Each row is a point. Each copy is the shape, with its points in the same order, turned, moved and blurred by noise. Is it also mirrored, or only turned?

Shape (7 x 2):
[[ 2.4  0.1]
 [-2.1 -4.2]
 [-5.7 -2.9]
 [-5.6  0.2]
 [-1.7 -6.5]
 [ 4.1  1.0]
 [ 3.5  1.1]]
Copy 1 (7 x 2):
[[-1.0  1.0]
 [ 1.9 -4.1]
 [ 0.2 -7.7]
 [-2.5 -6.8]
 [ 4.3 -4.2]
 [-1.9  2.9]
 [-1.7  2.5]]
Copy 1 is: only turned
Copy 2 (7 x 2):
[[ 1.4  3.5]
 [-3.7  1.4]
 [-4.0 -1.9]
 [-1.1 -4.1]
 [-5.3  2.8]
 [ 4.3  5.0]
 [ 3.8  3.9]]
Copy 2 is: mirrored
Copy 3 (7 x 2):
[[ 1.7  1.7]
 [-4.8  3.9]
 [-6.3  0.2]
 [-5.1 -2.6]
 [-5.3  6.0]
 [ 3.6  1.4]
 [ 3.1  1.7]]
Copy 3 is: mirrored
Copy 4 (7 x 2):
[[-0.6  1.4]
 [-4.2 -2.7]
 [-3.1 -5.9]
 [ 0.4 -6.4]
 [-6.7 -3.4]
 [ 0.1  3.2]
 [ 0.0  3.1]]
Copy 4 is: mirrored

Shape (8 x 4):
[[-2.4 -3.7 -5.2  3.1]
 [ 0.1 -4.8 -3.4  7.2]
 [ 0.2  4.6  0.9 -3.1]
 [ 0.9 -2.8  0.2 -5.5]
 [-1.8 -4.5  4.7 -3.8]
 [ 0.3 -1.4  0.4 -4.1]
 [ 1.0  3.8  0.2  2.6]
 [-2.7  6.0 -5.2  2.0]]
Copy 1 (8 x 4):
[[-5.4  1.4  5.8  0.3]
 [-3.8  1.3 11.2 -0.7]
 [ 5.0  0.7 -1.4  0.8]
 [-1.2 -5.4 -1.1 -0.5]
 [-0.1 -6.3 -1.1 -5.6]
 [-0.1 -3.4 -0.1 -1.1]
 [ 3.7  2.9  3.6 -0.5]
 [ 0.7  7.5  1.7  2.7]]
Copy 1 is: only turned
Copy 2 (8 x 4):
[[-6.7 -0.9 -3.3 -1.6]
 [-7.3 -6.0 -3.8  0.2]
 [ 2.0  3.2 -1.3  5.8]
 [ 2.7  1.4  1.0 -1.9]
 [ 0.9 -0.3  5.6 -0.1]
 [ 1.8  2.0  0.9  0.0]
 [-1.1 -0.6 -3.3  7.1]
 [-5.0  4.2 -5.7  6.4]]
Copy 2 is: only turned
